Rows are points. To make a cloud, some directions were put in groups of two or more. Within a group, all points are equally far from the middle, so they leave a hole (a ring in 2 directions, a hollow ball in 3). The other directions are filled evenly. Then the cloud was stretched, turned, moved and blurred a little. How many holes are there, and how many directions does each take, smallest first?
In the rows, 100 means zero.

Cloud, 19 rows:
41	77	78
158	85	136
64	48	71
95	109	45
85	124	132
132	132	144
55	124	74
72	65	157
89	33	114
88	90	66
51	93	73
100	151	58
73	104	82
97	64	108
65	82	48
84	123	59
55	128	105
53	82	137
20	113	77
Holes: 0

Cloud, 29 rows:
56	92	154	118
154	102	130	127
109	41	64	123
123	101	96	43
88	56	54	95
75	77	136	158
147	82	144	82
127	119	138	143
119	30	97	131
151	71	140	92
80	101	86	169
49	77	139	88
86	65	72	60
110	145	63	116
147	80	143	83
63	74	152	129
131	102	131	53
53	95	152	112
82	152	120	83
73	66	86	58
162	77	79	123
128	39	72	122
158	84	135	108
85	104	92	172
132	32	117	119
156	76	65	114
100	150	115	72
53	69	132	77
48	94	67	111
Holes: 2 (2, 2)

Cloud, 27 rows:
48	127	97	150
91	128	164	150
98	134	134	170
100	101	115	45
141	129	106	113
108	143	153	127
91	66	153	113
82	147	81	80
50	91	138	117
107	78	58	118
137	80	135	78
92	115	115	186
86	139	171	119
116	134	153	85
60	151	92	141
62	149	91	149
104	153	91	139
136	87	62	120
146	118	118	102
82	73	97	84
111	80	106	178
98	91	100	184
104	127	145	56
89	140	152	65
110	64	140	83
103	128	64	82
93	90	89	179
Holes: 2 (2, 2)

Cloud:
52	117	64	87	81	155
44	67	115	78	145	113
79	115	78	18	119	123
144	105	91	98	72	87
117	142	142	85	135	157
42	112	119	50	107	165
117	75	79	97	93	63
129	131	115	68	65	101
86	96	129	71	81	68
78	69	125	31	103	134
73	76	129	73	59	113
37	90	117	32	115	113
142	116	97	103	100	176
96	85	121	125	156	154
154	73	81	102	128	101
95	131	156	118	111	148
31	150	90	95	114	82
126	137	67	127	123	163
99	148	121	78	62	131
93	83	105	118	166	104
56	92	76	106	65	114
126	38	110	91	97	107
99	156	74	53	139	141
102	54	126	60	131	130
101	152	50	98	114	152
66	30	87	92	109	145
151	66	90	128	104	146
118	155	129	120	152	124
120	153	70	120	154	100
86	53	59	116	85	105
53	170	105	54	106	89
92	127	73	35	87	139
111	96	128	45	131	99
127	125	78	93	132	179
125	111	133	129	138	161
48	147	66	108	162	102
131	94	110	149	90	128
116	88	34	82	116	148
44	151	137	55	121	113
104	123	78	83	55	103
124	130	138	59	115	155
50	167	72	86	156	129
124	169	73	92	139	131
49	110	38	73	143	148
102	49	119	56	127	121
84	162	82	47	146	108
158	105	73	115	105	148
91	83	81	79	56	151
98	131	63	144	136	90
59	156	100	114	139	166
99	158	127	81	81	80
64	141	128	46	132	152
158	145	106	87	117	126
28	117	133	95	119	132
77	121	94	96	84	181
50	55	62	101	106	155
Holes: 1 (6)

Cloud:
75	91	111	84	152	67	97	138
116	162	91	88	74	118	75	29
83	82	115	34	105	167	89	84
60	38	107	129	70	148	96	36
119	121	79	141	136	150	139	86
152	94	105	91	141	118	66	160
24	149	97	94	121	110	99	131
127	81	139	85	127	128	144	99
85	50	107	117	106	116	45	158
90	81	148	127	96	108	43	96
76	158	64	74	78	84	117	120
36	92	64	69	144	85	145	88
138	155	39	86	62	117	149	117
86	95	132	51	113	74	177	83
168	90	88	81	23	75	109	149
119	22	117	81	125	125	131	108
78	78	116	118	112	60	94	124
98	88	30	151	89	94	137	131
106	31	111	39	99	102	24	82
84	73	149	77	151	155	97	92
71	51	71	121	31	70	102	134
165	105	56	81	14	64	102	117
162	117	61	142	71	120	127	100
51	80	59	133	104	106	69	166
101	129	44	120	141	71	83	74
47	141	85	69	80	94	128	118
132	83	96	54	172	143	128	123
70	29	107	67	169	86	92	115
137	68	110	30	129	132	53	82
93	38	120	147	81	98	140	154
69	95	89	118	142	66	70	75
164	96	66	58	137	141	72	56
73	115	81	155	105	77	158	102
106	167	75	88	116	143	143	90
133	131	54	101	35	50	96	140
157	83	119	76	114	58	52	111
192	112	106	141	81	84	119	116
85	64	154	72	116	136	124	90
136	88	72	113	36	78	70	138
94	158	124	120	26	109	95	78
122	94	118	30	101	45	125	96
82	155	116	96	126	65	121	142
147	84	58	100	98	137	121	120
15	99	114	56	112	127	132	88
104	104	121	60	93	59	67	138
43	151	105	93	57	126	101	85
163	112	111	116	93	142	68	136
150	149	65	92	34	128	60	62
36	130	138	67	91	147	105	108
50	97	136	86	142	121	121	62
125	99	132	120	92	137	55	68
57	39	109	62	148	108	81	141
135	100	125	39	107	123	127	108
56	130	54	107	35	83	126	124
54	130	73	79	28	90	60	69
63	94	166	105	78	110	55	87
140	104	48	66	106	32	108	76
91	53	106	138	44	122	33	114
150	25	118	77	82	92	91	75
15	63	88	40	144	105	109	86
142	112	100	58	135	68	102	153
98	122	133	153	119	111	97	139
98	73	158	99	88	132	72	144
80	56	137	151	51	112	115	132
86	82	49	115	86	99	65	130
115	73	73	110	91	154	80	52
119	62	56	76	113	101	117	132
97	116	62	120	124	42	129	119
121	93	62	150	39	118	102	114
116	68	146	109	115	102	58	114
152	122	147	48	75	67	152	119
154	92	136	123	56	96	56	104
121	128	148	60	155	136	89	94
65	113	57	94	40	135	62	61
35	92	68	109	101	76	121	77
160	143	69	128	31	109	84	70
129	165	66	140	120	110	122	74
Holes: 1 (4)

Cloud, 82 rows:
101	160	83	50	140	64	117	124
64	113	49	63	147	81	110	124
40	39	70	136	107	108	119	114
96	44	141	66	87	167	112	103
98	122	97	73	102	51	103	30
97	142	70	86	89	175	65	119
162	108	58	95	49	54	88	126
35	108	87	66	86	146	43	109
101	99	101	150	53	117	117	85
47	153	78	127	79	87	82	119
149	97	76	83	135	170	92	122
120	146	130	69	72	44	84	126
16	123	135	74	146	140	58	127
183	132	67	99	95	110	97	79
80	88	35	104	85	98	81	132
85	114	89	92	162	83	132	97
47	98	51	90	93	110	97	142
117	113	71	157	94	109	165	89
60	68	54	91	54	127	123	135
64	83	67	110	90	49	89	80
117	145	76	163	107	105	136	77
104	62	60	83	76	17	70	84
144	110	122	80	147	102	113	99
94	77	110	95	80	17	150	136
89	94	129	70	67	133	145	128
109	128	67	118	112	136	65	63
91	84	156	134	81	120	146	86
116	95	145	93	82	72	131	158
78	139	82	161	79	88	69	108
24	38	104	75	90	152	64	130
59	110	78	128	71	57	76	51
78	49	140	89	133	104	89	57
94	74	90	140	50	85	68	126
122	76	86	63	87	38	144	115
63	90	86	177	116	80	105	143
158	125	105	111	81	40	146	72
74	138	151	71	101	70	107	180
113	135	66	167	157	86	147	101
59	87	38	94	126	159	93	120
100	122	76	49	138	114	145	62
99	120	95	163	172	69	150	115
46	90	104	89	116	73	79	120
38	93	146	78	22	131	108	125
100	132	92	107	131	82	185	83
140	121	129	66	102	66	109	133
47	104	80	59	141	131	51	107
146	83	80	69	154	67	118	92
123	106	95	14	111	82	102	95
52	151	119	157	68	97	71	125
97	143	67	158	153	26	132	121
101	109	117	104	96	75	45	181
113	85	40	142	58	67	47	60
41	84	43	107	53	82	112	100
80	132	73	82	70	137	17	88
80	54	115	142	88	70	32	111
43	57	122	73	98	58	82	95
97	52	158	84	109	138	94	55
33	80	132	126	114	53	124	87
59	110	64	135	142	123	137	101
64	57	75	89	81	106	69	143
93	100	70	133	74	114	64	117
16	65	119	107	141	153	127	106
81	84	52	61	84	77	79	138
55	59	82	94	139	143	62	172
153	146	100	41	87	77	99	77
70	76	96	79	75	169	88	140
142	99	91	161	118	125	79	168
107	134	122	113	87	136	123	77
126	88	109	138	103	140	50	141
68	98	143	94	95	184	75	157
156	99	59	143	81	73	166	67
116	125	49	151	157	75	72	115
89	62	70	145	63	44	55	78
134	61	94	33	103	63	98	123
117	115	53	63	124	174	136	86
90	143	64	62	69	143	131	151
67	121	73	90	86	143	51	131
103	143	40	142	122	102	86	78
51	123	104	138	113	128	79	164
38	132	82	62	106	78	101	125
100	59	106	85	115	57	62	176
158	57	96	134	56	83	122	82
Holes: 1 (3)
